Every row gives one point. The window is the flat piece filled in between its corners: a triangle in 3 columns, a solid with four corners in 4, and so on. A path goes straight from each point to the next, and from the last back to the first. List the points from which the path goes on through the window.
In the rows, 128 means zero.

Window (4 x 4):
[[126 102 114 167]
 [ 89 160 124 116]
 [189  76 129 135]
 [111 188 127 136]]
Path:
(1): [158 172  94  93]
(2): [128 186  71 140]
(3): [102 170 144 129]
(4): [ 98 126 161 154]
(5): [187  75  90 131]
(6): [200 139  98  84]
(7): [150  88 136 147]
(8): [ 81 141 143 136]
(9): [138 139 105 117]
(10): [173 100  94 116]
(11): [142 113 159 181]
(12): [ 75 158 159 191]
Through the window after points: 2, 6, 8, 12

Window (6 x 6):
[[110  94 107 121 103 113]
 [183 136 137 113 145 112]
 [110 100 128  82 150 106]
 [185 214 132 144 161 161]
 [106 121 173 165 107 150]
 [ 94  84 107 191 164 141]]
Path:
(1): [132 161 127 184 138  89]
(2): [145 121 126 132 166 193]
(3): [122  92  98 115 121 153]
(4): [107 110 126 134 101  80]
(5): [165 212 136 149 156 145]
(6): [189 146 126 126 152 179]
(7): [144  55 121 178 188 188]
(8): [ 84 116 113 175 140 114]
Through the window after points: 1, 3, 5, 7

Window (6 x 6):
[[175 113 134 154 114  87]
 [110 143  80  77 161 166]
 [183  58 142 140 146  89]
 [ 77 142 108 112 159 174]
 [156 168 164 123 141 160]
 [146 158 173 114 144 102]]
Path:
(1): [139 127 133 126 168 115]
(2): [194 105 113 158 156  92]
(3): [142  82 139 114 145 121]
(4): [ 98 119 141 115 121 125]
(5): [230 112 101 154 171  87]
(6): [140 132  88 154 186 202]
(7): [118 192 182  78 108 117]
(8): [145  81 120 107 105 122]
(9): [107 150 119 141 207 132]
(10): [176 135 121 138 205 160]
(11): [124 147 181 110  73 104]
(12): [ 92 140 174  83 108 127]
(13): [170 153  92 121 191 134]
(14): [162 131 161 196 168  92]
(15): [169 119 159  80 104 135]
(16): [122 121 145 114 111 121]
Through the window after points: 2, 10, 12

Window (8 x 8):
[[132 112 188 144  90 109 144 204]
 [130 145  83 189  59  99 130 125]
 [140 172 152 174 118 197  62 178]
 [ 82 116 127 125 137  65 163  68]
 [ 71 111 124 107 153 181 126 146]
 [104 129 142  88 136 105  82 156]
 [141  97  85 161 132  92 167 101]
 [103 125 123 172 121  41 154 160]]
Path:
(1): [ 69 159  76  90 133  81 193 105]
(2): [130  74 176 194 126  71 107 103]
(3): [ 94  86 164 160 105 118 106 121]
(4): [122 129 109 110 128  85 137 151]
(5): [117 162 134 121 118 120 119 156]
(6): [106  82 156 146 149 150  32 141]
(7): [109 103 156 144 149 130  75 156]
(8): [114 174 115 126 103 103 204 111]
(9): [114 137 114 100 153 140 175 161]
(10): [ 79 110 142 128 118 120  67 126]
(11): [ 47  91 110 215  97 121  95 183]
(12): [133 140 134 137 133 119 150 117]
(13): [130 164 131 144 116 166 102 168]
(14): [125 131 160 167 127 146  71 157]
(15): [121 104 140 183 109  70 114 138]
(16): [128 171  90 113 101 140 135 144]
Through the window after points: 1, 5, 9, 13
